Rows are points. Two turns around zero, p and q, are shown by what they do to some points. Write where each new point lands after one turn and then the other. Backwards means that the second turn is done in reverse. Each puzzle has new turns, and all numbers are rounded.
(in the rows, 128 means zero)

Turn p:
[116  66 106] -> [115  88  76]
[111 161 139] -> [115 140 162]
[158 166 113] -> [140 177 133]
[107 117 168] -> [133  90 155]
[148 130 114] -> [137 145 113]
Turn q:
[ 97 183 127] -> [ 74 158 141]
[102 101 143] -> [118  98 103]
[162  94  94] -> [184 139 112]
[137 170 139] -> [108 145 164]
[112  91 126] -> [137 106  95]
[158 129 138] -> [148 123 152]
Where do these land?
q, then p: [149 109 152] -> [156 108 113]
q, then p backwards: [143 175  81] -> [153 186 104]
q, then p: [ 88 163 149] -> [ 84 100 150]
p, then q: [126 100 125] -> [146 132 106]
p, then q: [134  93 132] -> [158 132 109]

Turn p:
[122 134 112  82] -> [115 157 153 100]
[140 128 177 125] -> [145  95 160 140]
[115 110 145 135] -> [113 104 130 134]
[137  93 112 122] -> [119 115 111  95]
[150 114 116  80] -> [132 137 149  77]
[128 152 114 164] -> [142 143 100 158]
[103 165 120 189] -> [130 144  92 193]
Turn q:
[ 80 122 136 101] -> [103 116 176 137]
[154 146 133 119] -> [151 151 125 119]
[133  53 134 108] -> [114  76 134  72]
[128 154 114 109] -> [122 161 138 130]
[ 93 142 138 142] -> [121 119 143 165]
[153 133  99 175] -> [125 135  69 140]
[154 147 140 141] -> [158 140 112 134]
Where do these land?
p, then q: [114 111 128  94] -> [128 121 168 131]
q, then p backwards: [118 119 142 151] -> [130 121 147 150]
q, then p backwards: [109 145 130 110] -> [114 147 138 111]
q, then p: [141 125 152  98] -> [148 116 159 115]
p, then q: [146 168 122 110] -> [168 153 124 135]
q, then p: [145 114 111 225] -> [110 152  37  98]
q, then p backwards: [123 115 112 109] -> [116 114 122 107]

Turn p:
[109 163 117 124  84 112] -> [118 138 127 102  93  85]
[112  99 113 149 103 122] -> [105 115 155 137  98 135]
[105 159 104  71 117 145] -> [129 112  84  71 115 118]
[ 91 112 170 125 120 144] -> [ 96 107 155 109 161 120]
[160 105 134 103 150  95] -> [178 102 129 150 137 132]
[146 118 112  75 205  96] -> [181  80  68 159 154 140]
[134 117 145 161  90 161] -> [105 159 174 113 125 144]
[158 143 116 162 149 125] -> [137 165 117 163 126 137]
[138 135 141 184 134 151] -> [102 174 145 152 142 140]
Turn q:
[124  77  89 135 143 131] -> [156  89 101 158 106 127]
[126 170 109  95 155 108] -> [103 142  88 107 152  97]
[131 162 148 151 135 168] -> [111 171 147 157 143 140]
[123 166 160 113 134 131] -> [ 91 151 137 112 150 132]
[127  84 139 127 158 144] -> [126  89 123 158 137 153]
[151 115 100  73 114 102] -> [154 111  84  79 134 131]
[ 77 152 143 148  84 140] -> [ 98 161 160 121  75 131]
[166  99 136 181 100 100] -> [184 110 183 131 128 113]
Where do these land?
q, then p backwards: [108 156 102 164  86 127] -> [151 157 112 153  81 106]
q, then p: [ 89 136 107 171 102 149] -> [116 163 164 114 105  88]
q, then p: [140 169 120 128 108 133] -> [143 145 100 116 131  99]
p, then q: [125 105 150  84 134  99] -> [156  79 128 131 151 142]
p, then q backwards: [171  96 151 107 164 114] -> [186  90 130 142 138 143]
p, then q: [166 103 120  98 133 111] -> [171 129 135 135 154 155]
q, then p: [118 117 156 143 135 184] -> [ 80 165 139 123 149 141]
p, then q backwards: [ 86 158  66 117 131 104] -> [ 70 120  74 104 140 117]
q, then p: [149 112 180 141 160 131] -> [106 118 135 154 181 149]

Turn p:
[124 111 126 120 100 124 121 114] -> [120 136 126 136 104 106 138 137]
[ 93 103 129 156 142 144 141  84] -> [158 156 140 179 132 117 138 105]
[106 136 109 142  85 118 173 130] -> [157  95 140 141 104 128 172 147]
[126  74  93 121 140 128 109 163] -> [ 84  90 136 154 131 100 103 109]
[161 150 137  96 152 111 150 107] -> [149 142 141  71 139 118 125 115]
[176 125 134 161 163 129  64 153] -> [102 127  65 124 164 133  70 122]
[131 166  91 156 126 154  96 118] -> [114 134  87 140 173 137 162 136]
[116 164 157 120  73 163 166 157] -> [130 117 132 114  78 191 172 142]
[119 122 175  81 171  79 131 126] -> [140 154 184  92 127 120  70 140]
Turn q:
[102 114 124 171 179 178 104 142] -> [106 116  87 103 193 123  91 125]
[113 146 168 102  99 107 103 151] -> [126 156 143 131 112 162 138 180]
[124 152 101 143  85 100 114 120] -> [127 169 111 163 101 110 142 130]
[ 98 133 136  90 182 179 123 141] -> [121 124 129  65 149 166  82 117]
[159  92  98 147 147 173 159 142] -> [136  63 104 129 135 109  97  99]
[122 148 145 114 133  85 138 156] -> [111 132 128 117 106 156 169 144]
[153 117 115 104 135  93  92 120] -> [140 139 138  99 106  89 146 151]
[180 149 133 149 106 111 157 112] -> [171 114 125 164 118 124 170 111]
[101 102 133 131  86 126 163  68] -> [114 139 188 180 132 115 117  94]
Where do these land?
q, then p backwards: [140  96 119 122 133 199 158 128] -> [147  96 133 153 174 107 147 175]
p, then q: [ 44 136 167 107 136 113 125 119] -> [151 124  98 146 169 191 142 171]
q, then p: [136  47 102 144 118 169 107  82] -> [136 148 117 137 145  86  44 175]
q, then p: [146 158 166 142 139  94 118 147] -> [138  87 145 110 126 153 144  92]
q, then p: [150 144 100 135 161 114 125 128] -> [135 120 147 104 129  92 150 123]
p, then q: [141 102 107 147 126 109 137 145] -> [112 116 138 132 127  87 134 142]
p, then q backwards: [149 164 137  91 126 109 118 163] -> [110 112 145  96 168 130 110 160]
q, then p: [111 156 120 143 145 159 113 117] -> [116 146 124 114 174 122 139 122]
p, then q: [120 107 116 138  42 122 122 141] -> [ 83 106 113 192  89 125 123 136]
q, then p: [145 169 147 111 155  90 157 110] -> [158 140 144  95  99 139 161  89]

Turn p:
[145  88 156 191 155 120 166 143 133] -> [ 82 107 138 195 149 151 136 147 153]
[161 179 145 101 117 158 143 166 101] -> [129 152 176  77 109 170 147 133 142]
[ 73 174  98 131 141 146 100 117 128] -> [136 172 105 101 159 106 135  78 113]
[125 120  92 146 149 157  95 154 114] -> [125 156 105 137 140 163 142 118  84]
[136 122 124 115 138  83 112 159 138] -> [149 119  97 119 143 150 112 159 143]
[109 137  88 124  76 134 125  81 125] -> [141 114 116 107 109  71 163 107 100]
[140 149 116 127 168 101 154  72 100] -> [164  83 159 138 162 124 129  82 138]
[137  82 167 127 125  81 102 132 125] -> [152 119 123 163 133 119  97 188 136]
[166 140 149  95  75 158 123 122 164] -> [132 138 137 106  44 119 131 137 145]
[ 90  87 147 125 138 141 160 133 151] -> [ 72 119 125 140 132 110  88 132 125]
Turn q:
[168 159 135 115 126 115  98 162  85] -> [180 161 111  99 123 124 127 121  84]
[ 88 128 101 128 114 158 167 139 137] -> [110 125 148 155 118 145 135 182 147]
[187 175 148 111  93 105 135 102 118] -> [196 135 126 128  97 141 152  77 134]
[140 110 172 134 154 120 123 154 144] -> [130 139 147 102 167  96 114 113 137]
[ 89 104 113 117 125  89 120 142 114] -> [ 90 145 137 128  98 118  96 132 106]
[ 94 100 119 127 108 153 138 105 105] -> [ 92 100 144 127 106 139 153 150 117]
[122  82 112 137  96 113  88 164 135] -> [112 114 125  79 109 132  72 145 121]
[142 106 101 112 136 140 145 110 139] -> [107 131 104 124 118 133 149 133 160]
[161 165 164 205 212 139 152  90 174] -> [156  93 101 188 219  69 147  94 164]
[ 89 149 114  94 116 148 115 112 129] -> [107 137 137 148 124 182 136 134 111]
Where do these land?
p, then q: [124 138 183 122  88 114 163 118 155] -> [124 138 167 125 127 138  65 104 156]
q, then p: [113 130 133 148 157 120 129 111  79] -> [130 100 144 130 176 117 148 146 122]
q, then p: [124 110 120 180 159 180 122 125 102] -> [101  91 114 129 176 165 108 153 104]
p, then q: [133 168 145 107  89 126 123 150 158] -> [146 159 143 131 113 174 110 123 160]
q, then p: [108 119 109 184 137 104 119 122 122] -> [143 123  97 153 157 119 137 163 102]
p, then q: [101 122 113  76 100 125 135 154 127] -> [110 177 130 102 106 155 123 130 104]
q, then p: [150 167 173 101 123 123 119 116 155] -> [145 125 162 157  98 131 121  82 147]
q, then p: [125  70 120 177 171 140 112  91 115] -> [115  82  90 129 183 106  95 139  93]
p, then q: [111 140  83  96 133 134 132 120 145] -> [ 99 137 103 122  97 152 151 113 122]
q, then p backwards: [144 132  84  84 143 118 164 178 142] -> [121 151 176 136 109 128  79 169 160]
p, then q: [131  81 125 167 179 140  79 135  99] -> [159  92  95 144 159  91 148 164  81]
p, then q: [173 160 147  94  58 114 140 117 137] -> [153 151 172  86  92 147 110 114 183]
